Each row is a point. To make a cloud, some directions were put in groups of two or more. Within a group, all points are equally far from the middle, so they leave a hole (a ring in 2 directions, a hollow ball in 3). The other directions are filled evenly. Then the cloud was stretched, turned, moved and blurred a little. Count the holes, and give their numbers of directions, smallest first.
In the rows, zero is written as 128.

Cloud:
[[131 112]
 [177 127]
 [134  77]
 [153 180]
 [166 110]
 [105 190]
 [109 182]
 [158 112]
 [113 129]
 [114 150]
 [146 117]
 [128 144]
 [152  78]
 [111 153]]
Holes: 0

Cloud:
[[148  88 149]
 [137 148 147]
 [119 172 115]
 [113 143 177]
 [ 76 132 140]
 [107  74 141]
 [ 87 106  99]
 [152 114 130]
 [153 128 103]
 [ 76 119 166]
 [138 104  94]
 [ 79 112 108]
 [ 82 113  96]
 [ 89  81 147]
 [106 103  78]
 [146  86 149]
 [153 123 118]
 [109  74 138]
 [ 86 131 181]
 [134 170 107]]
Holes: 1 (2)

Cloud, 30 rows:
[[177 109 110 131]
 [127 145 154  70]
 [158 106 129  64]
 [134 149  88 103]
 [157 144 173 105]
 [152 163 131 138]
 [ 93 136 151 151]
 [138 148  90 101]
 [ 82  88 143  94]
 [ 90 137 134  75]
 [165 120 177 114]
 [ 99 124 134 165]
 [105  76 161 100]
 [100 132 123 165]
 [ 80 127 153  97]
 [ 97 119  87 139]
 [102 113  99 158]
 [147  85 160  77]
 [175 125 102 115]
 [105  75 159  98]
 [ 99 153 161 120]
 [ 95 127 143 161]
 [106  93  92 143]
 [148  94 171 141]
 [104 152 135 154]
 [165 110 106  81]
 [155  79 104 100]
 [ 93 135 120  74]
 [172  98 105 123]
 [ 91  97 167 125]]
Holes: 2 (2, 2)

Cloud (53 x 6):
[[ 91 138 153 102  97 126]
 [101 138 119 107  83 143]
 [187  94 177 143 111  84]
 [179 143 125 152 106 106]
 [136  85  92 157 153  78]
 [177 118 177 167 102 152]
 [135  67 130 122 116 110]
 [128 174 160  89 147 151]
 [136  94 106 155 189 125]
 [181 155 104 117 145 113]
 [ 87  84 184 119 109 136]
 [117 168 178 131 157 132]
 [ 96 109 167 171 101 114]
 [ 86 106 179  95  96  83]
 [158  99 166 129 179 150]
 [ 96 147 189  82 148 101]
 [ 80 109  88 131 113 156]
 [109 101 164 173 130 106]
 [121 106 142 142 147  65]
 [124  76 112  79 141 111]
 [166 131 165 124  72 105]
 [131 152 124 189 117 152]
 [129  81 154 135 148 130]
 [149  89 140 100 166  80]
 [ 94 110 150 155 151 154]
 [178 100 119 128 112 128]
 [134  66  92 120 122  82]
 [193 153  92 160 144 104]
 [157  95 124 113  99 170]
 [136 157 131  75 120 161]
 [108 156 116 101 168 122]
 [149  88 123 114 128 188]
 [118 146  94 118 179  93]
 [110  78 129 172 124 130]
 [141  76 151 133 132 153]
 [ 98 141 137 131 102 148]
 [173 108 145 118  81 118]
 [130  80  93 135 157 112]
 [154 153 105  76 140 162]
 [ 95 112 152 120 145 120]
 [119 137  89 136 132  81]
 [179 142 138 103 161 154]
 [100 142 105 119 102 161]
 [ 98 106 120  96 147 103]
 [142  71 166 126 113  67]
 [153 138 143  92 120 180]
 [172 156 124 107 165 167]
 [ 98 140 102  95 119 122]
 [152 166 134 166 142 144]
 [110 102 121 115 180 132]
 [115 154 176 111 125  85]
 [ 94  81 110 163 117 151]
 [100 100 171  76 145  93]]
Holes: 1 (2)

Cloud (88 x 8):
[[129  73 108 107 137 152 140 130]
 [163  99 159 101 118 140 150 133]
 [124 109 107 170  88 144 107 159]
 [167 148  77 165 101 169 112 135]
 [122 125 121 125 100  97 130  86]
 [ 99 120 129 109 105 144 167 102]
 [ 91 147 167 120 152 174 172 112]
 [121 145  79 199 142 161 160 173]
 [197 136 150 118 128 118 177 125]
 [182 144 108 163 119 133 136  91]
 [170 147  88 120 193 114 104 156]
 [127 175 138 158 156 124 124 159]
 [121 132 111 157 192 180 188 124]
 [128 127 151 181  96 123 117 132]
 [171 156  79 178 157 129 115 152]
 [196 128 169 125 194 120 179 154]
 [183 141 154 144  87 128 149 154]
 [140 136 147 111  73 162 118 144]
 [191 138 123 114 146 127 147 166]
 [173 111 105 127 119 143 144  93]
 [120 119  73 163 153 128 158 163]
 [172 125 118 138 146 130  74 114]
 [ 96 121 108 126 139 157 122 163]
 [143 107 121 180 169 174  78 121]
 [136  92 153 159 167 145 137  98]
 [187 131 152  92 108 146 160 165]
 [179 142 147 117 191 191 144 122]
 [174 119 112 123 108 171 174 131]
 [160 138 115 177 108 170 123 116]
 [188 119 120 100 112 144 176 156]
 [ 92 138 141 142 118 152 157 103]
 [119 196 133 185 114 139 160 132]
 [128  86 123 139 140 182 162  87]
 [174 148 116 105 171 184 136 133]
 [120  76 107  98 159 120 156 138]
 [160 144  62 107 163 141 120 167]
 [113  95  99 190 111 173 129 135]
 [148 158  78 156 137 141 144 161]
 [175 120 104 183 172 180 131 111]
 [134  89 126 123 113 173 159 121]
 [106 121 115 149 113 123 115 154]
 [182 117  92 139 135 149 120 134]
 [185 134 129 179  93 117 145 141]
 [111 125 172 148 161 121 175 102]
 [181 158 171  82 179 158 178 108]
 [174 177 123  98 145 139 126 142]
 [146 160  71 165 133 151 165 124]
 [143 126 167 155 149 176 120  94]
 [194 153 150  88 160 134 135 144]
 [116 100 104 105 122 108 137 156]
 [166 177 153 138 164 159 125 169]
 [129  90 203 101 168 176 143 159]
 [109 156 140 171 136 127 150 157]
 [ 94 144  90 164  88 121 138 107]
 [195 128 150  89 157 143 174 125]
 [178 150 116 111 185 116 132 141]
 [119 127 133  86 192 139 147 139]
 [111 133 101 163 151 112 121 146]
 [152 154 104 149 146 179 176 137]
 [176  83  90 112 122 133 149 112]
 [165 161 174  97 120 157 119  78]
 [172 139 120 124 122 177 160 114]
 [142 138 164 107  88 175 159  94]
 [183 141 145 144 130 107 120  70]
 [153 137  67 101 154 143 146 163]
 [112 121 156  97 186 138 156 113]
 [156 121  89 164 190 116 150 168]
 [102 147  77 174 156 142 135 108]
 [155 120 167  82  88 128 150 118]
 [110 106 147 152 169 132 149 139]
 [179 153  60 124 118 110 134 143]
 [112 133  94 110 140 112 127 136]
 [147 141 138  86 146 125 196 159]
 [118 150 174 170  99 158 131  88]
 [182 147 156 134 168 101 165 172]
 [125 120 146  93 150 119 127  68]
 [168 170 124 112 104 176 140 118]
 [130 144 138 150 131  82 156 173]
 [127 168 130 153 166 137 139 143]
 [100 121 134 189 117 159 136 117]
 [130 138 117 113 198 157 153 139]
 [172 161 173 160 124 135 124  77]
 [ 94 136 174 162 118 165 169  96]
 [131 104 105  98 145 162 118  72]
 [136  88 142  97 164 135 125 112]
 [140 118 159 139 142 141 114  98]
 [120 119 173 144 167 125 188 169]
 [197 132 173 133 158 135 159 170]]
Holes: 1 (2)
